Each row is a point. Examples show where two turns around zero, p and q, send a point. Where does a point land after both, in the order given? Backwards means that the second turn is done in reverse. Each puzzle has new turns, and all numbers are rounded.

Turn p:
[-18 -34] => [  3 -38]
[-21  -8] => [-14 -18]
[44 38] => [17 56]
[ 3 19] => [-8 18]
[ -8 -14] => [  1 -16]
Turn q:
[37 15] => [-40  -2]
[-13 -14] => [17  9]
[-36 -27] => [43 14]
[13 26] => [-21 -20]
Where do these land?
q, then p backwards: [24 31] => [-39  -1]
q, then p: [ 17 -20] => [-21  16]
p, then q backwards: [-48   3] => [33 35]
q, then p backwards: [  6 -15] => [ 8 14]

Turn p:
[10 13 20 16] => [ -9  19 -18 -12]
[ 16  25 -15   6] => [-14  20  21 -11]
[ 21  15  48 -24] => [-47   2 -35  10]
[-33 -10 -29   4] => [ 30 -23  21 -12]
[-14 -44 -23  -2] => [ 40 -18  10  25]
Turn q:
[-11  21  38  41] => [-35   3  42  27]
[  0  -9  -3 -46] => [ 30 -23 -28   3]
[-21  -1 -20 -36] => [ 10  -8 -44   7]
[  1 -17   0  16] => [ 6 20 11  0]
[ 31   6 -15  25] => [-11   9  19 -36]
Where do these land?
q, then p: [-45 -18 -19  -2] => [  5  22  35 -31]
q, then p: [-16  40  21  -5] => [ 43 -14 -14  -7]
p, then q: [ 20 -17  40 -18] => [-25  40 -16 -10]
q, then p: [  9   2 -19  27] => [-23 -22   1 -13]
q, then p: [ -1  25 -12  16] => [  4 -29   1 -12]
q, then p: [ 32 -32 -10 -18] => [-31  15   8  35]

Turn p:
[ 6 -2 -9 -6  4  6 48  6] => [  8  -5 -12 -14  23 -28  -9  27]
[-2 39 -8  0 15  5  9  4] => [ 26  -3 -23   6  21  13   8   3]
[-11  -3   3  -5   5  -1  -7 -11] => [  5  -1   4  -5 -14  10  -2   2]
[ 8 -6 20 -7 18  1 -8  5] => [11 24 14  4 -3  2 -6 -2]
[  2  -9  -6  -4 -11   8  13   2] => [ -9  -9   5  -7   9 -10  -4   9]
[  6  -7  -5  21  -9 -17  -9 -10] => [-19  -1 -12  12 -19  -6   4  -6]
[ -4  -4   5  34 -11   0 -10   5] => [-19   5  -3   6 -10  -4  30  -6]
[  3 -11  -9  -8  -7  10  -9  -6] => [ -8 -12  15   5  -2   4  -7   3]
[  2   2   3 -11  11  -8  -3   9] => [ 13   7   2   0   2  -2  -8 -10]
[ -8 -10  -3  -4  -4  -8 -13   1] => [ -3  -6   8  -3 -13   0  -2 -13]
[ -3  12   9 -10 -11   3 -10  -4] => [-5  1  1 -6  6 20 -3 -8]
Turn q:
[-16   4   4 -11  12   2  -9 -20] => [ 11   6   1  -9  11 -18  18   1]
[-13   5  15   8  -7   0 -11 -34] => [ 12  13   5   1  -9 -23  19  22]
[ -5   6 -13   4  -9   8   6 -18] => [-11  -7   1   9   2 -18   7  10]
[ -9   5   5  -6  -7 -10  -2  14] => [ 2 -3 14 -2 -3 14  8 -6]
[-22  -5   2  -8 -18   1  -9 -20] => [ -2  15  14  11   2 -13  25   5]
[ 3 -2  7  2  7  8  6 20] => [ -7   0  -7 -12  -7  12  -7 -11]
[13 -9 -4 -3 -9  9 -5 13] => [ -6   3 -10  14  -5  10  -6 -12]
[ 21 -10  -4  12   6   2  32   4] => [-21  -4 -14  -6   4   9 -27  15]
[ 1  5 -8  9  6 -1 -8 14] => [  5 -10   4  -1  -7  -1 -11 -13]
[15 11  0 -6  5 -3  4  2] => [  6 -13 -11  -1   4   9  -2   4]
[ 12 -10  -4  -1  13 -16  -4  25] => [ 10  -1   3  -3   6  20 -23 -15]
Where do these land?
p, then q: [-12   4   0  11 -13   2   0  30] => [ -5   2  -1 -15  26  -2   1  20]
p, then q: [ 1 -9  7 10 -6 -7  0 -7] => [-6 -5 14  3 -2  1 10  0]
q, then p: [ 2  0  4 12 14 11 10 -6] => [  5 -13   2  -4  -1   0 -10 -17]
q, then p: [ 24 -14   9  13  -4  -1   2  -4] => [ -4 -12   2  15  10   6  15 -17]
q, then p backwards: [ 17   4  -8   2 -12  -8  10  -2] => [ 11   4 -13  -2  -1  10  -1 -16]
p, then q: [-11   3   4 -37  27  -7   5  -5] => [ 25   0 -31  24  -5  11   2  -9]
q, then p backwards: [ -8   5   1   3  13  11 -30   7] => [-14  -3  -2   0  14 -23  -7  19]
p, then q backwards: [ -2   5   8 -26  -9  -1   6  -8] => [  6  -8   3   5  18 -12  14  13]
q, then p: [ -2   1   0   9 -11  -8   5  -3] => [-4  8  4 -6  4 -2 10 -7]
p, then q: [ -1  -8 -32   3 -10  12 -10  -1] => [-10  31   9  -4  -3   0 -16   3]
q, then p: [-8 10  8  0 12 -4  1 -2] => [  2   3   5  -4   7  -4 -17  -1]

Turn p:
[ 19   0  27   0  -8  -1  22   8  -8 -11 -10] => [  9   7   5 -20  -1  12   4  -4  34  -1 -10]
[ -6   0 -15   3  -5  30  11  -4   7   6   9] => [-6 -1 -4 30 -2  6  4  5  7 10 18]
[  2 -48  -1  -1   0 -29  21  -2  25  -5   0] => [ -3 -19  -5  -4  16   6 -25  44  11  -8 -29]
[26 30 12 -9 12  3  1 14  0 -2  5] => [  9  15  -1  -7  -1 -24  26 -16  18  -5  -2]
[-15   3 -14  -3  -2 -20   8 -14   3  -1 -20] => [  9   9  -2  -6  11  19   2  17 -23  -2  -5]
[  6   3 -22  -8  -1  14 -27  21 -24  -4  10] => [-21  -1 -20   0 -32 -13   7 -17 -11  -5  11]
[ -7  -4  -8 -10  28   7 -21  29 -20 -15   3] => [ -2  -7  -5 -15 -42 -26   4   4 -11   4   9]
[ -9  19  12  13  -4 -12  10   6   1 -19  11] => [ 27   0 -12 -15  11  -3  -7  -9   7   5  11]
[  8   0   5  33   2   3   9 -16   7  26   6] => [-12 -14  11   8  33   3   5  -8   6  24  -1]
[-17   8   7 -13  -6  -7 -12  12   2  10  -2] => [ -3  12   9  -9   0  -8  -9  -1 -11 -16  15]
[ -9  -3  -1 -16 -10   1  -3 -33  -4   9   0] => [ -2  18   9  20   3  14 -14  -5 -16   0 -13]
[  4  -8  -2  10  -6  11 -20 -21  12   7 -11] => [ -7 -18  16  19   5  12   4 -10 -12  -7  -7]
Turn q:
[ -5 -26  -6  -3  25  -3  20   5  -7  15   4] => [-27   2  16   2  -6  28   5  -5   8 -12  -8]
[ 5  2 -7 29  0 -1 34 -9  5  3 10] => [ -2   3  17  18 -26  10  -8 -18   5  15  16]
[  1   6  19  -2 -10  -1  -3  -2  22  10   5] => [  2   8  -1  17  13 -12   4  -8 -17   6  -2]
[ -2 -27  -9   4  -5   4 -18  -4  12   6  -3] => [-27   1  -7  -6  -9 -12  -3   8 -14  -1 -10]
[-25  22 -11 -27   0   5  -1   8 -24  19  15] => [ 19 -17   8 -31  18  18   8 -24  -6 -10 -11]
[ 10  14  -7 -12   0   0   6  11   9   4 -13] => [ 10  10  -3  -1  13  15 -11   8  -6   9   1]
[ -4   8  -8 -11 -11 -13 -21 -34   0 -18  18] => [  6 -16   5 -16   1 -29   8   6 -15 -14  30]
[-7 -1  6 11 19  5  2 44  5  2 -5] => [  5  -5   3  16   0  20   1  12  10  12 -39]
[ 11   8   8  13  -4 -14 -36  -2 -19 -10  -6] => [  5  -4 -10 -15   4 -28  18  18  20  14   2]
[ -7  11   2 -26   6  19  -8 -23  -9 -11 -22] => [  4  -6 -13 -14  25  -8 -25  -1  10 -24  11]
[ -8  -1  15  20 -14 -17  22   8  -3  -8  -6] => [  6  -6 -16  25 -15  10  14  -9   9  12   9]
[ 31 -16  -3   4  -6  16   2  -3   8 -13   4] => [ -1  30   2   4 -20 -11 -12  13  -2  -7   2]
Where do these land?
p, then q backwards: [  4 -10  -2  -1  20  -2   8   2  20  -2  16] => [  0   7  12  11   8   1 -22   3   8 -18  -5]
p, then q: [-24 -12   3  18 -14   8 -26  -5  24  15 -12] => [ -9  -6   5   8 -16 -22  17   0  23 -28 -20]
p, then q: [ 16   0 -13  -5  -1  26  -3  14 -16 -17  19] => [ -6  -6  -6  -4 -22  -2  -4 -10 -30  17  18]
q, then p: [  9 -20  -7  32  17   8 -16  16 -14   1  21] => [  4  10  19 -17  18  24  -7  10  10 -31  12]
q, then p: [ -3 -10  11 -12 -27  -6  19 -19  20 -11 -10] => [  0 -10 -35   6  -2  -1  -5 -18 -13  25   5]
q, then p backwards: [ -8  25   4  10  16  -7  16 -12  -3  -4  15] => [-7  6 23 17  1 24 -5 -5 15 -1 -3]
p, then q: [ -7  -8 -18 -10   1  -8  -3   3 -14  16 -10] => [ 14 -17 -10 -12   2  10   3 -12   5  -4 -11]
p, then q: [-1  5  2 -4 -5 -9 21 14 18  7  0] => [11 -4 18 10  5 10 -1 18 -5  0 -9]
p, then q: [ 20  19 -12  -5  10 -14   0  -7 -14   8 -11] => [  6  -4  -3  -4  11  25 -12 -13  12   0  19]
q, then p: [ -5  25  28 -11 -19 -10 -20 -17 -13 -27   5] => [  2  -6 -35  -7  13 -19   5  17  10   6 -37]
q, then p: [  1   0  19 -11 -16  13 -16  -3 -13  14  -8] => [ 13  13  -9   3   4   0  17  13 -22   1 -15]
q, then p backwards: [ -2 -14 -16  -3  18   3  21  14   6   0 -24] => [ -7 -29  -6  -3 -26   3  14 -10  -7   2  -8]
